Every row gives one point. A path goes straight from each point to the next, and from the last back to the first. The post is the endless flat space through its rows: a point in 2 columns, a line in 3, a plane in 4, and so on, so that a path can go around it. How many times does the path go around the post? Going back the other way cancels.

Post, 2 rows:
[[ -2  36 -54]
 [-23  -8  34]]
Path:
[[-21  -2 100]
 [ 22  18 -13]
 [  4 -22  28]
 [ 32  66 -53]
 [-42  72 -11]
 [-18  35 -60]
 [-31 -13 -77]
 [ 17 -15 -39]
 [ -2  13  20]
 [  6  91 -16]
 [-38  52 -55]
 [-65 -47  18]
 [ 17 -27 -76]
 [ 21  40 -66]
 [  9  72 -53]
 [-55  46  -6]
 [-70  -7  -9]
 [-19 -16 -44]
 [ 28 -14  -6]
 [ 15  36  15]
 [  4  65   5]
 [ 26 -35  36]
 [ 14  -9 -69]
 [-87 -50  57]
 [-66  41  38]]
Times around: 2

Post:
[[ 65  -2  63 -33  -5 -40]
 [  8 -19 -66 -15 -64 -18]
 [-31   7 -67 -26 -17 -36]
 [  2 -55   8  -5  14  21]
 [-45  -8 -25  29   7 -44]]
Path, 18 rows:
[[  28   -4   23  -25  -36  -35]
 [   1   -6   19   -5   25   49]
 [  15   12    1   25   26  -47]
 [  28  -65  -38   36  -13  -46]
 [ -38  -50  -39   19  -25  -53]
 [ -45  -26  -26  -49  -20    7]
 [   6   48  -25  -85  -12  -26]
 [  71   20  -12   -9  -45  -16]
 [  20  -16  -45   27    2  -46]
 [  13  -22  -51  -14   -9  -32]
 [  58  -46  -13  -37   -7  -65]
 [ -10  -10   -7    1  -78 -121]
 [ -88  -28  -28   10   41   -2]
 [  32   14  -28  -11  -63   29]
 [  33  -27  -22   -5  -15   26]
 [  16  -63  -21    5    0   -9]
 [  -2  -19  -11   33    1 -108]
 [  17  -41   32  -11  -34  -63]]
Times around: 3

Post, 8 rows:
[[ -52   -8   55  -73   -4   22   34   17  -41]
 [ -12  -13  -26   10  -36   32   25   12  -29]
 [ -47   24  -44   45  -20  -53  -46  -37   24]
 [  -2  -54   35  -49   11   60   26   23   53]
 [   5    0   -7  -29    5  -23   32   -2  -10]
 [  24  -17   29   51   12    3   36   18  -37]
 [  42  -21   -7   86 -121    5   -9   70  -18]
 [ -10  -10  -55   50   45  -36  -60   13    7]]
Path:
[[ 25  12  42   1 -23  51  18 -26 -19]
 [-15   1  63   8 -36  79   8 -18 -22]
 [ -1 -13  -1  27  62  11  -4  46 -38]
 [ 10 -15 -11  14  33 -27  27  24  78]
 [ -5 -19  -3  37  17 -37  -6  11 -22]
 [ 10 -30 -29   8 -11 -44   3 -31   7]
 [  6 -28  34 -30 -50  26 -41  50  -9]
 [ 19   8   9  22 -26 -10 -18  57 -33]
 [  3  27  -9 -54 -49 -27  49  49   2]
 [-25 -44 -43 -33 -45 -30  11  23 117]
 [  1 -90  24 -10 -10  13  16   0  32]
 [ 15 -53 -25  -9  27 -14 -38 -13 -21]]
Times around: 2

Post, 10 rows:
[[   9   68 -121  -45   26   41    5  -13   34   14   13]
 [  12   31  -24  -47   20   44   34   -7   35  -35   17]
 [  -4    7   18  -26    4   -3  -43   -2   90  -54  -19]
 [  -6  -21   66  -11   10   -9  -80   11  -29   39  -31]
 [  11  -30  -16  -35  -11   -4   40   40   -7  -37  -31]
 [  36  -48  -14    9   19   15   25   15  -14  -44  -33]
 [  -9  -45   -4   23   -8   24   23   21  -14   23  -17]
 [  -4   -7    5  -11  -33   18  -11  -28  -25  -29  -58]
 [  16  -43   12  -16    7  -33   30  -11    3   -4    2]
 [   9   -2    7   -7  -12  -27  -26   20  -18  -55   36]]
Path, 15 rows:
[[ -3 -20  12  -5  19  -8  -5  15  31 -46 -10]
 [ 24 -50 -35 -20  55  33  48  21  39 -19 -22]
 [ -8 -30  -4   7 -12  17 -36 -12  -3  14 -21]
 [ 11 -33  44 -30  14 -22 -35  -4  53  25  -4]
 [ 22  28  14 -42 -21 -16 -24  35  -8 -26  18]
 [ -2 -20   6  12 -15 -21   9  75 -24   4 -40]
 [ 23 -37  39  -4  58 -21  34   1  26 -22 -35]
 [-22  64  -5 -50   2   1 -10  48 -17 -65 -23]
 [ 27 -27 -23  -8  -2  12  80  67 -46   8 -53]
 [ 12  35 -12  -1 -44  24 -32  21  -4 -33  -7]
 [ 28 -30   0  14 -14  -3 -26 -41 -28 -16   1]
 [  0 -18 -49 -67 -30 -10  22 -26  30 -35 -18]
 [ 10  -6  14  19  -3   7 -53   9  34  -3  43]
 [ 37   6  42  15 -10  10  -7 -18 -32 -13 -13]
 [  2  -8 -26  10  -8  -8  31   1 -25   1 -10]]
Times around: 1

Post, 13 rows:
[[  27    2   14   -2   14  -16    9   25  -40  -37  -21   48   32  -27]
 [ -15  -20  -19    8  -24  -30  -64  -41  -69  -16   15  -23  -58   -8]
 [  12  -41   -5  -27  -19 -119   -6   30  -37   44    2  -42   36   12]
 [  18  -45   17   64   33  -23  -58  -15   17   11   70  -34    7  -35]
 [ -42  -24   20   34   21   22  -76  -46   15    5    5  -29   59   59]
 [  -8   34   -2  -32   76   18  -25   15   -1  -20   82    6   -4   32]
 [ -39    2  -52  -70  -22  -27  -13  -84   17   38  -17    8  -49  -51]
 [ -83   26  -18   70   23   15   24  -77   19  -11  -25   13   11    8]
 [   8   19  -35   40  -27   37  -30   35   -4 -102   76   35   11   -9]
 [  -9   12   47  -13   31  -82  -29   52   14  -72  -45  -29   40   36]
 [  36   11  -62   19  -42   54   30   36   -1  -81    9  -32  -42  -19]
 [ -24   58  -58  -58   39  -40  -69   31  -21  -11  -40   21  -14   15]
 [  -8   40   53  -57  -25  -45 -103   27   36   86  -14  -11  -23   60]]
Path (16 x 14):
[[   3   45  -24  -10  -24  -58  -78   -9  -30   34   26   -2  -49    3]
 [ -25   17   -8  -13   27  -34  -60   -3  -24   48    7  -10   34   27]
 [ -27   17   33    1   43   51  -96    7   -2  -48  -10   33   63   30]
 [ -15  -31  -15   10    1  -22   21   -8  -41   -7  -44   52   23  -46]
 [ -24   -7   -7   -8   -9   10   23  -18   41   23   -3  -33  -17   41]
 [ -53   10   18    4 -101   50  -24   40   65    8   17   24   21   80]
 [  40  -28   20  -41  -14   76   48   57  -12  -37   -7   27   47  -55]
 [  -4   34   33    7   38    5  -75   52  -42  -68   34   46   13  -34]
 [ -38  -25  -57   60   -3   19  -57   25   16   26    0   19    9  -42]
 [  -6  -26   -4  -27   90  -15  -42   11   -9  -28   47   70   -7  -12]
 [  19   21  -18  -13    9   -3  -49  -19   29   12  -49   29  -43   -2]
 [  15    5  -24   35   28  -29   56  -67  -22  -10   -3  -57   -2   30]
 [  16  -17  -40   16  -78  -46  -61   12   45    5   61   -2   72  -41]
 [  -9   15   49   48  -11    9  -36   -7   -5  -65   41   -1   30   44]
 [   7   17  -84  -12  -24  -18 -121   31   18   24   69   60   65   19]
 [ -35   -8  -64   52   63  -43 -101  -62   -1  -40   39   54   40  -13]]
Times around: 1

Post, 17 rows:
[[-67  38  -8 -67 -22 -29 -31  20   4  23  66 -17  51 -26 -55 -72   2 -47]
 [ -1  17 -22  65  63 -16   1  66  50  -7  10  61  33  30 -26 -54  31 -38]
 [-11 -32  -5  41  -5   4  65  10  66  52 -61  23  20  24  12 -24  10 -45]
 [-34  54 -82  16 -63 -47  47  57 -20  17 -27  48  -9  -6  52  44   3  -3]
 [ 54 -20  44  -5  74   2  41 -73 -28 -17 -20  48   4  -6 -16  44  59  24]
 [ 24  -1 -48 -42 -31  33  32  -7   2 -52  78  71  62  21  72  53   9 -29]
 [ 45  56 -19 -53  11  26  36 -42  49 -47  13  30  11  21   8  50 -16  95]
 [-62   8  30 -60 -40   0 -26  20 -39   5 -46  -1 -42  17  35  77 -63  34]
 [-43 -22  32  -7  64 -14  -7 -47 -27  10 -26 -97  60  18 -21 -69 -30   3]
 [ -8  58  27 -31  33 -77  52   8  -6 -13   7  53  35   8   4  40 -78  -8]
 [-39 -23 -47  18  52   1  30 -67 -22   0 -38  24  -7 -29 -44  17 -54  46]
 [  4  14  23 -32  55  22 -16   9 -13  52 -36  33  15  85  32 -15  -9 -25]
 [ 33  31 -19 -93  68  -4 -39  -4  22 -21  34  25 -32 -96 -59 -32   0   3]
 [-13 -27 -63 -90  42  16   8   6 -16 -66 -27  39  25 -26  -9 -46  68  22]
 [ 12 -95 -11 -84 -47   7 -49 -40  21  29  -6 -42  18  39   4  43 -46  40]
 [ 40 -38  -2 -10  23  -5  20 -37  63 -11  40  43 -12  -1  40 -51  56   6]
 [ 12 -38 -16 -29 -82  -7  18  34  22  21  29  46  92 -62   6 -75  61 -10]]
Path (17 x 18):
[[ -19  -98   12  -93  -31  -45   80   68   50  -85  -81   87   23    2
    55  -24  -53   70]
 [ -40  -71  -16  -42  -59  -24  -52    4   -6   52  -54  -26  -20   77
   -26  -21   20   34]
 [ -74  -35  -82  -38    6   45   -5  -12   27   -1  -55   58   -6   29
   -41  -17   14   27]
 [ -47    9   31   28   11  -21   -7   33  -17   33  -76  120  -74   20
    59  101   -7   64]
 [  54   20   35  -61   87   20   28   -5   50   12   17   67  -15  -36
   -33  -12    6   44]
 [ -53   53   27  -38    9   44  -15   48   22   -6   49   72  -55   39
    25   61  -12  -60]
 [  55  -94   -5  -56   55  -78   34  -14    7  -15   -8   18   34  -46
   -34   65  -61    9]
 [  45   22    9   59   42   56   52  -12   -9    4  -14   53   34  -20
   -77  -19  -11    9]
 [  25   16   19  -10   16    1    7  -46   36  -13  -14   14  -45  -30
     8   67 -118   -9]
 [ -55   16  -65   26   41  -14    2   25   -8   38  -74   60   20  -48
    -9  -83   29  -54]
 [ -23  -77  -77   18  -65   -5  -27  -16  -35   13   42   43   38  -23
    22   45   26   46]
 [  21   -4   63    9   21  -15   20   35   17  -10    5   95  -72  -25
    57   20  -22   44]
 [  -5   -7   27  -75  -34  -21   51   66  -29  -46  -58   93  -20  -53
     1  -30   20   -2]
 [  18  -45    5   25  -65   25  -15   17   73  -19    9   59   61   36
   -55   71    8  -32]
 [ -28   12  -71  -14  -28  -17   33  -63    1   54  -10  -43  -13  -60
    29  -18   67   -6]
 [  72   50   10   -5   63  -64   23  -23   27  -42    8   -1   24  -54
    56   23  -51   35]
 [  -2   65   31  -30   15   41   49   32   62   36  -49   54  -26   -5
   -27  -14   60   27]]
Times around: 3

Post (17 x 18):
[[-15  -2  24  -6 -34 -22   0  21 -36  33  33 -11 -37 -26 -11  52 -24 -21]
 [ 24  17 -36  25   2  27 -35  25  -7 -19 -34 -14 -16 -27 -56   5 -51  41]
 [ 32 -31 -41  17  32   1  18 -14 -57 -60 -25 -10  34  43 -31   0 -34  39]
 [ 28 -28 -12  -4   8 -16  -1  27  23   2  20   3  17 -11  -2  56  20   3]
 [  2  50  -5  39 -18 -16  11 -15 -26  -5 -40 -15  15 -17 -38 -25   7  71]
 [ 44  20  13 -31 -28   9 -47  14 -24   9  46 -10 -11   6  37   5  29 -33]
 [ 17 -18  29  13  31  20 -26   6 -45  48  22 -15 -25  10   5  41  17 -32]
 [ 34  -3 -14  28  14   4  10 -54   1 -27 -24   3   7 -64 -30 -19 -38  17]
 [-20 -18 -45  -3  77 -14 -26  16 -24 -36 -31  36  55  34 -20 -82 -10  -8]
 [ -4  -7 -32  -4   9  30  29   9 -15 -35 -72 -31   4 -25   7   2 -48  28]
 [-15   5   8 -31 -13  -4  -5 -36   0   0 -45  27  -6  -2 -23  20 -29  38]
 [ 29 -52  48   9  -2   0 -13  20 -17 -14  10  19 -38  10   2   1  44 -47]
 [ -5 -22 -28 -14  14  -5 -39 -12 -11 -10  28 -15 -36  15 -11  32  42 -44]
 [-44   4  -1  -1  96  12   5 -11  39 -54  21  25  29  56   5 -42  28  18]
 [-31  27 -35  39 -34  16  17 -13 -24 -29 -33  27   3 -26  -7  21   2  33]
 [-35 -13 -14  15  46  53  13   2  17 -50 -25   4  68  61 -45 -63   0  -5]
 [ 37  44 -22  17  -7  -6  19 -25   3  26 -53  25 -16   1 -18   1 -37  -4]]
Path:
[[  32   81  -31   -7  -26  -15   32   -6  -17   33  -66   22   16   28
   -45   14  -19  -11]
 [  35    9  -22   -9   14   27   37   56   43  -14  -87  -62   28  -21
     2   35  -94    1]
 [  53   20  -15  -35  -70  -10  -28  -21   30  -33    4    9  -16  -14
     6   10  -19    8]
 [  24   21  -10   10   24   12  -40   35  -49   64    9  -24  -22  -28
    -7  -25  -74   15]
 [ -25   52   29   19   34  -42    4  -11   14   35  -12   91  -82  -53
    11  -34   26   -8]
 [  34   62   18   13   -6   67  -29  -20  -12   -6  -10  -46   37   28
   -44  -71    8    4]
 [  41  -11  -33   14   26  -17  -37   27    0  -48   27  -37   -4  -45
    -6   46   31   45]
 [  25   34  -58  -31   46    3  -69   26  -66   12   77  -32   23    4
    -4   32   18   18]
 [   8  -10   -1    3   15  -38   35  -48  -16   30    0   -2  -38   10
   -33   40   -6    3]
 [   1  -31  -49  -34  -11  -47   -9   51  -26   29  -23    0   58  -20
    24    7  -39   -2]
 [ -17  -54   64   50   56   21   42   -6  -36  -17  -54  -16  -13  -13
    26  -34   17  -25]
 [ 113  -61   38   59   15   41  -45  -46  -58 -121   49  -64   30    4
   -63   21   42   32]
 [ -33   -8   16  -87   47   14  -70   16  -95   55   35   -2  -11   29
   -37  -25  -39  -83]
 [   7  -45   -5   15  -20   42   75  -87   43  -62    8   11   32   30
   -36   17   52  -25]
 [ -52  -67   -5    7   48   44  -43   -8  -21  -15   -3   35  -39   32
    30   15   42  -42]
 [  27   -7   -5   22  -59  -13   39   -1   13  -15  -23   35   46  -69
    11   43  -49   36]
 [ -41  -14  -15   19   43  -39   -7  -15  -14  -39   73   10   38    6
     5   60   75    9]
 [  10    2   19  -25  -30   33   -4  -47  -58   25   23   29   16    9
   -38   77   -4  -47]
 [  37  -40  -61   57    9   47   52   -1   33  -25  -58  -13   29  -16
   -41   64   48   17]
 [  46   62  -21   21   18   27  -88   10    4   13   55  -34  -32  -32
     0   -7   32   41]
 [  44  -12   15  -21   73   11  -44   10  -14   91  -50  -22   14   51
   -40   -8  -62  -21]
 [  -1   51  -69   20   36  -46  -82   -4    5  -44   46   56   35  -10
     1   46    8   54]
 [  28   56   11   47   49   22  -88   -6  -90   12   21   -1   -8   64
   -55  -71   42    3]
 [ -56  -21  -51    6   56   -7   26  -36  -70   26   -8   15  -12  -11
   -13   88  -12   -5]
 [ -39   39  -25  -41   22   39  -69  -48   20    9   24    5  -10   56
   -85   41  -19  -31]
 [ -30  -36   65   38   12   62   80  -59    5  -63  -15  -35    0   10
    63   68  -13   -9]
 [ -30   -2  -30  -25   -9   -2    0  -23   32  -48   16  -19   12  -39
    74  -12  -11    9]
 [   7  -23  -77   18   65   39   25  -13  -24   -7  -50   35   29   10
    -4  -18  -61   -8]
 [ -29   41  -33   42   65   13   24   32   25    5   25   -4  -14  -53
   -30   15    4   32]]
Times around: 1

Post, 17 rows:
[[-22  25   3 -30 -16  55  16 -22  55  -1  50   4 -42   9   5  22   0   4]
 [  5  23  21  37  20  25 -19  81 -81  18  18 -40   2 -35 -39  51  71 -14]
 [ 28 -16 -56 -24  -9  35  -5  21  15  17  57  47 -24  43   4  -5   9  23]
 [ 83   6  81 -12  -4  13 -28  -4  -7  -4  11   0  23 -58   2 -59 -33 -43]
 [-13  11 -82 -17 -31  67  16 -38  26  17  -2  59 -20  -9   9  12 -25   4]
 [ 36  34  43 -39 -29 -22 -31  46  -2 -31 -35  31 -18 -16   0 -57   4 -24]
 [ 70   2  38 -23 -38  20  32  36 -34 -13   7 -13  -3 -14  -1 -49 -22 -76]
 [-10 -14 -25 -68 -33  56  24 -59  37  22  44  41  -8  -2 -46  19   1  33]
 [-26  -3  37   7  62 -17 -13  70 -42 -12 -12 -16  57 -22  28 -15  34 -36]
 [ 50  29  57 -13  26 -16 -41 -30 -25  30 -24 -26 -27 -10 -28 -58 -38 -73]
 [ -1  -5  24  44  11  20  15  56 -24  34  -4  31  34  41 -18 -11  11 -19]
 [-14   6 -35 -37 -22  77  45  17  30  26  77  30 -18  -3 -26 -23 -14  48]
 [-26 -38   8  39  16 -21   4 103 -15  42  16  -5  30 -45   1  27  38 -35]
 [  3  29 -39  17 -29  38  40 -43  29  37  26 -15 -15  41  14 -23  28  27]
 [-15 -23  16  43  48 -14  39  64  -6   2  43  39   9 -42 -15   5  90 -43]
 [ 21 -14  33  27  68 -31  39 108 -19 -18  -5 -18   8 -18 -30  31  16  -4]
 [-12 -64 -19 -22   5  70   5 -44  11  -3  27 -12 -42  14   0 -24 -14  13]]
Path (29 x 18):
[[  27   -4   -1  -85  -35   35  -59  -16  -25   18  -24   89  -15  -64
   -23   39  -94  -55]
 [  17   39   13  -37    5   21   29   11    8   25   46  -13    2  -76
    22    9   64   34]
 [  28  -31   21  -87   30   69  -74  -41   26  -47  -18   95  -40  -52
   -81   26  -28   21]
 [  59  -29   44   16   63   41   -1   53  -35   -5   10  -20   -6   -8
   -37   33    3  -11]
 [  14   64   -8  -18  -54   14   19   12   41   13   39   34  -11  -59
    -4  -26   32  -64]
 [   0  -20   30  -59   71  -18  -43   67   -1  -58  -18   17  -18  -86
   -53   21  -47   17]
 [ -35   27  -30  -10    6   73   29    8   27   24  -14   81   20  -10
   -50   64  -82   65]
 [  23  -38  -10    4  -60   54   46  -11  -65   34   18    1   -1  -22
    35  -42   61  -76]
 [ -20   -1   39  -12  -17   90    9  -20   32   41  -23    0    8   24
   -30    5  -44   15]
 [   4  -24   32  -15   20   65    5  -24   21  -32   25  -31   46  -73
   -42   46   16  -31]
 [  47   20  -23   30   36   -1   20   57  -32  -26   53  -37  -58   25
   -48   22   39   -7]
 [ -51  -31    7   44   10    7  -15  -34  -29   71    9  -29   -4    3
    10  -39   17  -32]
 [ -20  -11   32  -51  -48   30  -71   38  -17   51   50   11   21   -2
    82  -60  -10   16]
 [  33    4   -6  -38   32   85   -7  -21  -51  -31  -48  -40   31   17
    14  -29  -64   30]
 [   3  -98   -7  -10    0    0   23  -21   51  -10   17  -24  -18   -6
   -20   21   45  -42]
 [  23   10   20   -5  -76   23   23   11  -32  -53  -42   59    4   -3
     0  -52   15 -110]
 [  -6    8  -13   22  -51  -13   40    1    7   57   -7   89   10  -21
   -29  -57   -3   10]
 [  46   72   27   39   30   20   24   -2  -45   66   -7    1   19   31
   -41   -4  -10   36]
 [ -16    1   46   13   70   38    0   44  -21    1   -6  -39  -35   68
   -23   -2   37   67]
 [ -31   -3  -14  -64   60   25  -74 -121   51  -10  -61  -42    2  -22
    36  -10  -28  -26]
 [  -6   46   65   23  -14  -26   -7   -3   36   32   51   23   88   15
    -1  -20   59  -69]
 [  -3   54  -52   24   28  -47  -76   30   16    8  -38    8   37  -72
    52   22    5   -6]
 [  58   62   30   53   -2   20   34   25   32  -11   27    3  -49   54
   -68  -32  -16  -45]
 [  83    3    0  -16   26   28  -11  -26  -43    8   15   -6   19  -16
   -25  -13  -86  -10]
 [ -64  -46    6  -59  -66   25   31   80  -53  -13  -11   64   51  -20
    56  -43   14   -5]
 [ -12  -24  -29   44   -6   20   -8  -47   -2   72  -14   79   51  -57
   -20   19   61   -5]
 [ -22    6   26  -36   28   -6   17  117   61  -24  -41   -4  -16   57
    35  -51 -102    0]
 [  30  -38   22  -19  -28    9   39   23   11  -20   32  -85  -22  -85
   -19   -5  -15  -49]
 [ -23  -36  -31  -43   18  -18  -37   25  -30  -45  -36   16  -28  -40
    22  -13   -4  -19]]
Times around: 5

Post:
[[-28   7 -36  14 -15 -31  45 -51 -39  46 -60  -9  37  17   9  64  24  31]
 [ 56  30 -26  48  34   4  -9  44  16  11  29 -38 -22  10  -5  21  48  17]
 [-69 -71   6  45  56  59   9 -23  46   1 -19   9 -15 -32  77   0 -19 -12]
 [-21 -44  56  -2   7  22  56 -21  64 -14  16 -52   9 -25  19   6  15 -34]
 [-63   7 -36  14 -38 -56  16  27  31  36  17  27 -12   8  -3   6  29  -8]
 [ -8 -12  41   7  55 -10 -18 -22  28 -32  24  -4 -15  27  13  -4   8 -12]
 [-46 -12  16   1   1  39  20  11  35 -13 -22 -90  20   9  46  30  13 -66]
 [ 46 -46  33 -33 -22  17   7  10 -99  10  11   7  62  -2  -6   4  23  31]
 [ 18  -3 -21  50 -11 -45   4  12  -1  -2 -23 -40  -7  46 -22   4 -80 -14]
 [  0  19 -10  22  -4 -17 -30 -30  78   2 -43  22  16 -15  20 -22  58  48]
 [ 17  14 -40 -30 -51  12   5  13 -16  34   0  29 -29  29 -14  -9  21  54]
 [ 32   9   9 -43 -34  -5   3  22  59  45 -14   8  34  29  -3   6 -36  11]
 [  1   3   1  -4  60  17  -5   1  -8 -62  26  13 -20 -79  -1  -9 -19   6]
 [ 44 -22  13 -45  13  -6 -22 -31  19  15   9  15  19 -14  19 -66  18  11]
 [ 52   4 -88  30  -6  22 -53 -24 -58   9  24  28 -11 -35 -31  44  15  54]
 [-72 -38  61  -5  46 -50   7  -3   3 -16 -36 -68  -8 -52  15  43  -2 -16]
 [ 65 -39  -3   4  25  -3  -7 -14 -27 -23 -47  26 -13 -11  19  26 -41 -12]]
Path:
[[ -12    1   44  -11  -18  -14  -32  -20   45  -28  -15   -2   -2   17
    15   10   33   -1]
 [   6  -25   43  -12   16   25   -3  -22  -27   71   75  -29  -24  -94
   -17  -52   43   74]
 [ -61   21  -11    1  -48  -13   62 -102  -51  -12  -34    4  -54   25
    -2   35  -16  -10]
 [  11    0  -31   10  -39  -15   11   30   83   28   20  -20    3  -11
    21   15  -58  -28]
 [  64    8  -50  -22   27  -28   -7    8  -27   18   62   -3    6  -29
   -19   12   51   15]
 [ -12   -7   32   -8   38   21  -16  -18    8    6   18   -7   67   37
   -61   -8    3   92]
 [  19  -13   38  -31  -47   32   70   44   41   -1  -34   15  -23  -37
    16   47   47  -78]
 [  -4   18  -41   15   59  -20  -29    8  -14    9  -11  -41  -69    4
     9   58   14  -44]
 [ -30  -21   48   46  -36   57   27    6   12  -48   39   57  -22  -10
    11  -16   67    6]
 [ -94   33  -91   62  -41  -25  -68   10   28   14   -6   22  -10  -49
     2   47  -26   51]
 [ -24    7  -52   15   49  -32   27  -16    1  -37   16  -48   -1  -80
    12  100   18  -28]
 [  20   38   11   22   -8    0  -36   27   48  -39  -27   12  -52   84
    22  -31  -29   26]
 [ -13   12   52   -2   82  -15   15  106  -21  -12   -2   50  -29   13
    40   36  -12  -27]
 [  -6   -2   -8   40   21   16    4   29    6   44    7   55  -56  -17
     0   47  -25   53]
 [  34  -10   29   72   -1  -46  -33   -7    7  -37  -41  -38   16   -4
    43    3  -17  -22]
 [  64  -70  -20    2   12    3  -13   26   20    3   13  -79  -53  -15
    12   85  -26  -27]
 [ -42  -68  -13   -2  -28    4   15   21  -21   11  -27   22   91   25
    15   28   12  -18]
 [  -6   28    1  -25  -15  -45   -7   73   15   35  -71   -9   16   45
   -23   67  -33  -16]
 [  23   49  -15  -14  -13   55  -18   23   27   50    5  -79   39  -52
     3   30   35   -6]
 [ -38  -11   27  -11   51   24   95  -47   17  -42  -18  -43  -33 -121
   -23   89   32   12]
 [  13  -42  -43    8  -44   19    6  -25  -13   45    8   12   38  -45
   -53    0   18   30]
 [  48   71  -89   42   12   14  -54  -51  -40    7  -24   -8   -7  -16
   -18  -44   38   26]
 [  33  -86   66   13  -29    7   27  -22   31   48   -3   19   31  -40
    19  -19  -25   33]
 [  17   56   14  -20   49  -29   36  -57    5  -61  -26  -10   42   26
    27   -5   27   15]
 [  41  -14  -11   24  -11   -9   -6   31  -12  -39  -28    0    2   62
     6   12   61    2]
 [  50  -18   14   36  109  -21   -6   23   64   -3   31  -11  -39   28
    -6   34  -28  -43]
 [ -20  -49  -29   59    7  -56   39  -12    2    5  -15  -24   36  -36
   -22   15  -37    2]
 [  25  -38   -8    4   46  -23   34   -2  -10   -9   -7   25   -4   15
    39   29  -21   20]]
Times around: 2
